Every row gives one point. To make a cloud, some directions were put in groups of two or more. Within a group, all points are equally far from the middle, so they leave a hole (a ring in 2 directions, a hollow ball in 3). The other directions are filled evenly. Then the cloud was stretched, turned, moved and blurred a little. How many holes are there, and how many directions does each take, smallest first?

Cloud (14 x 2):
[[-0.24  0.35]
 [ 0.25  0.00]
 [-0.32  0.06]
 [-0.18  0.39]
 [ 0.23 -0.05]
 [-0.24  0.36]
 [-0.33  0.13]
 [ 0.27  0.15]
 [ 0.26  0.18]
 [-0.13  0.42]
 [-0.06  0.42]
 [-0.26  0.33]
 [ 0.06  0.40]
 [-0.33  0.07]]
Holes: 1 (2)

Cloud (20 x 3):
[[ 0.14  0.29  0.29]
 [-0.25  0.07 -0.20]
 [ 0.06  0.06 -0.04]
 [ 0.42 -0.04  0.26]
 [ 0.40 -0.20 -0.03]
 [-0.04 -0.09 -0.25]
 [-0.22  0.33 -0.06]
 [ 0.12  0.30 -0.29]
 [-0.09 -0.42  0.47]
 [-0.26  0.10 -0.13]
 [ 0.25 -0.40 -0.11]
 [ 0.53 -0.24  0.01]
 [-0.08  0.18  0.08]
 [-0.22  0.32  0.24]
 [-0.05 -0.55  0.33]
 [ 0.11  0.35 -0.27]
 [-0.11 -0.44  0.50]
 [-0.01 -0.33  0.06]
 [ 0.16  0.06  0.43]
 [-0.37  0.19  0.25]]
Holes: 0

Cloud (21 x 3):
[[ 0.23  0.16 -0.20]
 [-0.21  0.06  0.05]
 [ 0.27 -0.13  0.05]
 [ 0.04  0.32 -0.26]
 [ 0.17  0.14 -0.26]
 [ 0.15 -0.48  0.04]
 [-0.03 -0.28 -0.41]
 [-0.10 -0.24  0.05]
 [-0.22  0.03  0.00]
 [-0.18 -0.60 -0.29]
 [ 0.31 -0.22 -0.24]
 [-0.22 -0.08 -0.18]
 [-0.15 -0.55 -0.38]
 [-0.18 -0.64 -0.24]
 [ 0.33 -0.29 -0.14]
 [-0.16  0.00 -0.28]
 [ 0.26  0.03 -0.21]
 [ 0.18  0.20  0.19]
 [-0.19 -0.52 -0.28]
 [-0.21 -0.14 -0.21]
 [ 0.18 -0.60  0.00]]
Holes: 1 (2)

Cloud (28 x 4):
[[-0.05 -0.42  0.12  0.30]
 [-0.02  0.05  0.28 -0.22]
 [ 0.00 -0.21 -0.31 -0.61]
 [-0.10  0.01 -0.02  0.09]
 [-0.05 -0.16 -0.37 -0.60]
 [ 0.04  0.21  0.39  0.00]
 [-0.48 -0.43 -0.01  0.03]
 [-0.09  0.16  0.43  0.27]
 [-0.38 -0.33 -0.11  0.04]
 [-0.17 -0.24  0.43 -0.39]
 [-0.24  0.02  0.29 -0.26]
 [-0.45 -0.48 -0.08  0.02]
 [-0.18 -0.09  0.13  0.29]
 [-0.20 -0.25 -0.54 -0.20]
 [-0.25  0.28 -0.03  0.26]
 [-0.31 -0.18 -0.22 -0.28]
 [ 0.27  0.07  0.19 -0.25]
 [-0.18 -0.43 -0.03 -0.28]
 [ 0.05  0.25  0.12  0.11]
 [-0.20 -0.46  0.10 -0.05]
 [-0.39 -0.11 -0.07  0.34]
 [ 0.11 -0.23 -0.45  0.07]
 [-0.27 -0.02 -0.21  0.33]
 [-0.15  0.03 -0.33  0.40]
 [-0.22 -0.33 -0.07 -0.38]
 [-0.06  0.05 -0.13 -0.11]
 [-0.28 -0.37  0.15 -0.15]
 [-0.28 -0.43  0.17 -0.37]]
Holes: 0
